Each row is a point. Two turns around zero, p and q, are shown by what they do to some points. Write where each new point lands after one turn and then the other. Backwards means that the second turn is done in reverse. Each puzzle has new turns, and all numbers are rounded.

Turn p:
[0.2 0.0] -> [0.1 0.2]
[-2.7 -2.5] -> [ 0.7 -3.6]
[-2.7 -3.5] -> [ 1.5 -4.1]
[3.3 1.8] -> [0.2 3.8]
[1.8 4.2] -> [-2.6  3.7]
Turn q:
[-4.6  1.7] -> [-4.9  0.7]
[ 1.0 -2.0] -> [ 1.4 -1.7]
[-0.4  2.3] -> [-0.9  2.2]
[ 4.0 -2.0] -> [ 4.3 -1.1]
Where do these land?
q, then p: [-1.6 -2.5] -> [ 1.8 -2.3]
p, then q: [0.6 5.5] -> [-5.0  2.4]
q, then p: [ 2.4 -2.6] -> [3.2 1.4]
p, then q: [-1.5 -0.4] -> [-0.1 -1.5]

Turn p:
[2.8 1.6 2.8] -> [ 0.1  4.0 -1.4]
[-3.3 -1.1  0.7] -> [-2.1 -2.6 -1.2]
[2.3 3.5 0.3] -> [ 2.9  2.6 -1.5]
[-1.9 -4.0 -3.7] -> [-1.0 -4.1  3.9]
Turn q:
[-1.2  1.5  0.6] -> [-1.4 -0.8 -1.2]
[-0.1 -1.1  1.9] -> [ 1.4 -1.6 -0.4]
[-5.0 -1.9 -1.8] -> [ 1.1  2.6 -4.9]
[ 6.3  1.4 -0.7] -> [-1.0 -0.1  6.4]
Where do these land?
q, then p backwards: [0.1 4.6 2.1] -> [-3.5 -3.5  1.0]
q, then p backwards: [ 1.0  2.5 -3.2] -> [ 2.0 -2.8  2.4]
p, then q: [ 0.9 -7.2  0.1] -> [ 0.8 -4.6 -5.5]
q, then p: [1.0 2.1 0.2] -> [-1.7 -1.2 -1.0]
p, then q: [-2.9  0.0 -1.7] -> [3.2 1.0 0.1]
q, then p: [-0.1 -1.9  2.4] -> [-0.5  1.4  2.7]

Turn p:
[-0.5  2.2 -0.8  1.1 -1.8  4.9] -> [-4.7  2.1 -1.3 -2.0 -1.2  0.8]
[-1.8 -5.4 -2.1  2.1  0.2 -3.0] -> [ 1.1 -3.0  1.4  1.1  6.0  1.0]
[ 2.3  0.8  3.6 -0.6  2.6  1.9] -> [ 1.3  2.7  1.7  0.8 -3.6  2.1]
[-0.9 -0.4 -0.5 -0.7 -0.3 -5.0] -> [ 2.5 -3.2 -0.2  1.5  1.2 -2.6]
[-1.5  0.4  3.5 -2.5 -1.6  6.2] -> [-3.4  5.3  3.3 -2.4 -2.1 -1.1]
[ 1.5 -4.0 -4.3 -1.4  1.4 -5.0] -> [ 5.6 -2.8 -1.8 -0.5  4.8  0.1]
[-2.1  1.8  0.3 -0.5  2.4 -0.1] -> [-0.1  1.7 -0.9  2.9 -0.4 -1.2]
[ 3.0  4.6  0.2  2.6 -3.1  0.1] -> [-2.5 -3.1 -2.3 -1.6 -4.7  0.8]
Turn q:
[ 3.9 -0.8 -1.5  8.9  0.7  3.4] -> [ 1.3  1.0 -3.4  3.8 -8.3  3.3]
[ 1.3 -2.3 -1.5 -2.8  0.1  1.8] -> [ 1.9  0.1 -3.0 -2.1  1.3 -1.1]
[-2.2 -1.3 -2.4 -2.8 -0.8 -0.2] -> [-1.1 -1.1 -2.0 -0.4  3.1 -2.1]
[ 2.8  2.3  6.1 -2.4 -0.6  1.3] -> [ 4.2 -0.6  5.1 -3.6 -0.8  0.6]
[ 1.9 -2.4  2.3 -1.0 -0.6  1.5] -> [ 3.5 -0.7 -0.5 -1.5  0.5  1.7]
[-2.2 -2.0 -1.5  3.6  0.1  3.7] -> [-1.6 -3.1 -3.8  0.9 -2.7  1.8]
[-2.5  0.0 -0.6 -1.3  0.0 -6.5] -> [-2.8  2.1  2.2  2.7  5.1 -0.3]
[-1.5  3.2  0.0 -0.6  2.9 -2.0] -> [-3.6  2.0  2.5 -1.2  0.1 -0.6]
[-1.5  3.2 -0.9 -1.6 -1.9 -3.0] -> [-1.6  0.2  2.9  1.5  1.9 -3.4]
Where do these land?
p, then q: [3.7 5.6 3.2 2.2 1.7 0.1] -> [ 2.9 -5.0 -1.4  4.4 -1.3 -2.6]
q, then p backwards: [ 0.9  1.4  2.1 -0.7 -1.2  1.9] -> [ 1.8 -0.7  1.7 -1.1 -1.4 -1.6]
p, then q: [-1.1 -3.2  2.2  0.2  1.4  1.5] -> [-0.1 -0.6  2.8 -2.0 -2.2  1.9]
p, then q backwards: [ 2.8  0.7  1.9 -1.4 -1.9 -1.3] -> [ 1.3  1.9  1.6 -0.1 -0.6  3.3]
p, then q: [-0.2 -1.3  0.9 -1.7 -1.0 -0.3] -> [ 0.9  1.0  1.7 -0.7  1.0  0.5]
q, then p: [ 0.3 -4.0  3.4  4.5  1.1 -1.6] -> [-4.5  3.3 -0.1 -1.9 -0.8  4.1]
q, then p: [-1.3 -3.3 -1.2  0.8 -3.6  1.2] -> [ 0.7 -1.1 -0.8 -0.5  3.5  3.7]
p, then q: [ -2.2  -0.8 -10.3  -1.7   2.8  -0.4] -> [-5.4  7.4 -4.8 -1.8 -1.8 -2.8]
q, then p: [-3.0  4.9 -2.2 -2.1  0.8 -1.0] -> [ 0.7 -1.4  2.0  4.0  0.9 -4.5]
